Rows are points. The points of each table are mixes of a few directions, plus a little noise. Count the directions of each table, and those that both share. Where both have some left over, give the other angles between the two spaces (their principal angles), to ten degrees, smallest first.

First (5 x 2):
[[ 0.23  0.53]
 [-0.11 -0.27]
 [-0.10 -0.23]
 [-0.23 -0.55]
 [ 0.22  0.51]]
Second (7 x 2):
[[-0.15 -0.34]
 [-0.02 -0.03]
 [ 0.28  0.66]
 [-0.19 -0.45]
 [-0.24 -0.57]
 [ 0.19  0.46]
 [ 0.12  0.28]]
Directions: first 1, second 1, shared 1

First (5 x 4):
[[-0.15 -0.12  0.01  0.17]
 [ 1.01  0.57 -0.38 -0.36]
 [-0.31 -0.25  0.03  0.33]
 [-0.10 -0.01  0.09 -0.11]
 [-0.46 -0.19  0.25 -0.02]]
Second (8 x 4):
[[-0.08 -0.08  0.25  0.20]
 [-0.54  0.10 -0.41 -0.06]
 [ 0.39  0.44  0.58  0.46]
 [-0.14 -0.17  0.41  0.32]
 [ 0.14 -0.33 -0.35 -0.45]
 [ 0.08  0.02  0.45  0.33]
 [ 0.16  0.39 -0.53 -0.35]
 [-0.01 -0.38 -0.40 -0.45]]
Directions: first 2, second 3, shared 1; angles 80

First (9 x 8):
[[-0.05  0.20 -0.27  0.02 -0.12 -0.17  0.06  0.00]
 [-0.06  0.08 -0.16  0.04 -0.14 -0.11  0.00 -0.02]
 [-0.36  0.43 -0.78  0.18 -0.75 -0.52 -0.02 -0.08]
 [-0.27 -0.56  0.49  0.23 -0.45  0.28 -0.48 -0.11]
 [ 0.07  0.33 -0.34 -0.09  0.11 -0.22  0.22  0.04]
 [ 0.36  0.05  0.20 -0.23  0.68  0.15  0.27  0.10]
 [ 0.25  0.02  0.16 -0.16  0.47  0.11  0.17  0.08]
 [-0.20  0.25 -0.44  0.09 -0.40 -0.29  0.00 -0.04]
 [ 0.27 -0.76  1.14 -0.09  0.62  0.73 -0.23  0.04]]
Second (10 x 8):
[[ 0.00  0.03  0.27 -0.23  0.43 -0.78  0.15 -0.11]
 [-0.24  0.21  0.35 -0.21  0.58 -0.62  0.04 -0.25]
 [ 0.11 -0.01 -0.31  0.28 -0.49  0.78 -0.16  0.13]
 [ 0.23 -0.53 -0.59  0.16 -0.50  0.26 -0.07  0.36]
 [-0.52  0.12  0.33 -0.28  0.66 -0.50  0.02 -0.28]
 [-0.30  0.53 -0.11  0.31  0.17  0.47 -0.43 -0.28]
 [ 0.10  0.35  0.31 -0.06  0.39 -0.57  0.03 -0.20]
 [ 0.43 -0.39 -0.39  0.14 -0.56  0.23  0.05  0.33]
 [ 0.35 -0.01  0.12  0.04 -0.49  0.47  0.21  0.16]
 [-0.13 -0.29  0.04 -0.15 -0.20  0.28  0.18  0.12]]
Directions: first 2, second 4, shared 0; angles 60, 60

First (9 x 11):
[[ 0.21  0.55 -0.18  0.07 -0.21 -0.07 -0.45 -0.80 -0.13 -0.46  0.28]
 [-0.40 -0.09 -0.28 -0.45  0.19 -0.26  0.05 -0.08 -0.41 -0.34  0.12]
 [-0.38 -0.98  0.07 -0.25  0.59 -0.07  0.44 -0.12 -0.19  0.65 -0.23]
 [-0.61 -0.44 -0.12 -0.83  0.21 -0.01  0.65  0.76 -0.50  0.56  0.13]
 [ 0.04 -0.26  0.11  0.17  0.14  0.02  0.03 -0.10  0.13  0.15 -0.16]
 [ 0.35  0.06  0.23  0.62 -0.10  0.08 -0.19  0.15  0.53 -0.17 -0.29]
 [ 0.52  0.80  0.04  0.32 -0.53  0.21 -0.42 -0.35  0.18 -0.15  0.26]
 [-0.01 -0.05  0.06  0.12  0.01 -0.02  0.04  0.37  0.17 -0.11 -0.15]
 [ 0.27  0.41  0.07  0.23 -0.31  0.12 -0.16  0.17  0.21 -0.13  0.05]]
Second (8 x 11):
[[ 0.12 -0.02  0.00 -0.54 -0.02  0.25  0.06  0.17 -0.04  0.02  0.41]
 [-0.15  0.37 -0.04 -0.45 -0.03  0.13  0.37  0.12 -0.33  0.70  0.32]
 [ 0.15 -0.28 -0.04  0.71 -0.21 -0.25 -0.59 -0.08  0.34 -1.07 -0.46]
 [-0.04  0.07  0.07 -0.32  0.29  0.12  0.32 -0.03 -0.06  0.53  0.19]
 [ 0.03 -0.20  0.13 -0.02  0.42  0.03  0.16 -0.16  0.17  0.23 -0.05]
 [-0.06 -0.60 -0.14  0.88 -0.71 -0.29 -0.61 -0.11 -0.06 -0.68 -0.65]
 [-0.12  1.02 -0.01 -0.20  0.31 -0.07  0.36  0.10 -0.05  0.34  0.24]
 [ 0.07 -0.37  0.03 -0.06 -0.04  0.08 -0.08 -0.02  0.03 -0.06  0.00]]
Directions: first 4, second 4, shared 2; angles 80, 90

First (9 x 14):
[[-0.14  0.29  0.08 -0.15  0.17 -0.17  0.37 -0.03  0.08  0.18 -0.29  0.14
  -0.03 -0.07]
 [-0.43  0.79  0.26 -0.45  0.51 -0.46  1.03 -0.07  0.24  0.55 -0.80  0.38
  -0.10 -0.18]
 [-0.22  0.40  0.13 -0.22  0.27 -0.23  0.51 -0.03  0.12  0.29 -0.42  0.19
  -0.06 -0.09]
 [ 0.47 -0.89 -0.29  0.49 -0.58  0.52 -1.16  0.08 -0.27 -0.61  0.91 -0.43
   0.10  0.21]
 [ 0.07 -0.11 -0.04  0.05 -0.06  0.06 -0.13  0.02 -0.02 -0.06  0.09 -0.04
   0.01  0.02]
 [ 0.31 -0.58 -0.19  0.33 -0.38  0.34 -0.76  0.05 -0.17 -0.40  0.58 -0.27
   0.06  0.13]
 [ 0.25 -0.46 -0.15  0.28 -0.31  0.27 -0.61  0.03 -0.14 -0.32  0.47 -0.22
   0.05  0.11]
 [-0.12  0.24  0.07 -0.13  0.14 -0.14  0.30 -0.02  0.06  0.17 -0.24  0.11
  -0.03 -0.06]
 [-0.17  0.32  0.11 -0.18  0.21 -0.19  0.43 -0.02  0.10  0.22 -0.32  0.15
  -0.04 -0.08]]
Second (10 x 14):
[[ 0.45  0.26  0.11  0.19  0.20  0.21 -0.17  0.20 -0.70 -0.25  0.37 -0.52
  -0.21  0.11]
 [-0.77  0.06  0.52  0.27  0.63 -0.19 -0.11  0.30  0.21  0.25  0.15  0.17
  -0.61 -0.22]
 [ 0.02 -0.11 -0.13 -0.51  0.10 -0.18  0.20 -0.26 -0.07  0.16 -0.70  0.32
   0.87  0.20]
 [ 0.21  0.03 -0.07 -0.02  0.01  0.17 -0.07  0.06 -0.21  0.12  0.09 -0.11
  -0.12  0.05]
 [ 0.29 -0.24 -0.33  0.36 -0.65  0.20 -0.28 -0.05  0.25 -0.18 -0.20  0.39
  -0.33 -0.36]
 [-0.47  0.42  0.16  0.20 -0.01  0.17  0.05  0.06 -0.35 -0.19 -0.40  0.08
   0.07 -0.26]
 [-0.82  0.21  0.45  0.23  0.19 -0.28  0.24  0.13  0.59 -0.11  0.74 -0.33
  -0.42 -0.03]
 [ 0.97 -0.44 -0.53 -0.28 -0.40  0.11 -0.14 -0.21 -0.06  0.08 -0.20  0.14
   0.31  0.20]
 [ 0.33 -0.16  0.13  0.48  0.03 -0.22 -0.35  0.06 -0.01 -0.59  0.13  0.03
  -0.25 -0.15]
 [-0.20 -0.02 -0.28 -0.90 -0.12  0.02  0.61 -0.28  0.35  0.72  0.00 -0.15
   0.70  0.48]]
Directions: first 1, second 6, shared 0; angles 40

First (10 x 20):
[[-0.22 -0.17  0.31  0.38 -0.82 -0.50 -0.79 -0.35  0.23  0.07 -0.16 -0.85
  -0.12 -0.41  0.10 -0.67  0.31  1.13 -0.68  0.36]
 [-0.40  0.03  0.14  0.27  0.37 -0.10  0.07 -0.62  0.05  0.52 -0.14  0.42
   0.40 -0.04 -0.22  0.14  0.23  0.05  0.25  0.04]
 [ 0.44 -0.06 -0.24 -0.08  0.42  0.24  0.46  0.65 -0.20 -0.25  0.50 -0.01
   0.05 -0.27  0.17  0.12 -0.14 -0.47  0.15  0.31]
 [ 0.03  0.08  0.30 -0.19 -0.18  0.11 -0.23 -0.26  0.04  0.02 -0.35  0.05
  -0.05  0.27 -0.07 -0.09 -0.05 -0.02 -0.18 -0.20]
 [-0.34 -0.03 -0.10  0.28  0.28 -0.16  0.14 -0.28  0.03  0.32  0.06  0.24
   0.24 -0.12 -0.12  0.15  0.17  0.08  0.27  0.06]
 [-0.15  0.15  0.66 -0.26 -0.59  0.03 -0.70 -0.77  0.18  0.15 -0.83 -0.03
  -0.13  0.53 -0.19 -0.28  0.01  0.32 -0.47 -0.43]
 [-0.43 -0.04 -1.00  0.09 -0.55 -0.43  0.13  0.60  0.13 -0.42  0.26 -0.18
  -0.63  0.24  0.10  0.32 -0.14  0.31  0.37 -0.54]
 [ 0.21  0.01 -0.37 -0.13  0.36  0.19  0.48  0.52 -0.15 -0.21  0.33  0.21
  -0.04  0.02  0.07  0.30 -0.18 -0.50  0.33 -0.03]
 [ 0.10 -0.10 -0.04  0.18  0.14 -0.05  0.09  0.16 -0.04  0.01  0.28 -0.18
   0.12 -0.37  0.09 -0.10  0.09  0.08 -0.03  0.37]
 [ 0.75  0.11  0.33 -0.53  0.57  0.69  0.37  0.34 -0.27 -0.21  0.04  0.32
   0.16  0.15  0.06  0.12 -0.31 -0.97 -0.01  0.09]]
Second (9 x 20):
[[ 0.32 -0.12 -0.17  0.02 -0.13 -0.03  0.04  0.56 -0.06 -0.33  0.37 -0.46
  -0.16 -0.33  0.24 -0.18 -0.05  0.09 -0.18  0.32]
 [ 0.29 -0.03 -0.07  0.01  0.65  0.24  0.49  0.29 -0.19  0.03  0.38  0.23
   0.29 -0.27  0.05  0.17 -0.03 -0.52  0.25  0.34]
 [-0.26  0.09 -0.20 -0.06  0.16  0.02  0.20 -0.15  0.02  0.11 -0.13  0.44
  -0.01  0.35 -0.15  0.34 -0.06 -0.23  0.36 -0.39]
 [-0.27 -0.08  0.08  0.32 -0.16 -0.29 -0.24 -0.31  0.11  0.22 -0.03 -0.20
   0.10 -0.25 -0.02 -0.20  0.24  0.51 -0.12  0.20]
 [ 0.02 -0.24 -0.79  0.31 -0.55 -0.46  0.02  0.96  0.05 -0.55  0.70 -0.84
  -0.49 -0.53  0.37 -0.17  0.00  0.59 -0.08  0.29]
 [-0.35  0.15  0.61 -0.04 -0.03  0.03 -0.38 -1.00  0.13  0.50 -0.69  0.38
   0.25  0.38 -0.31 -0.05  0.15  0.12 -0.11 -0.28]
 [-0.26  0.30 -0.01 -0.49 -0.04  0.26  0.06 -0.39  0.05  0.04 -0.65  0.78
  -0.21  1.04 -0.30  0.50 -0.28 -0.53  0.36 -1.02]
 [ 0.20 -0.15 -0.17  0.14 -0.20 -0.14 -0.04  0.45 -0.02 -0.24  0.36 -0.52
  -0.13 -0.41  0.22 -0.24  0.03  0.27 -0.21  0.37]
 [ 0.32  0.08  0.71 -0.21  0.29  0.37 -0.13 -0.42 -0.08  0.21 -0.31  0.18
   0.34  0.04 -0.09 -0.19  0.02 -0.30 -0.27  0.19]]
Directions: first 4, second 4, shared 4
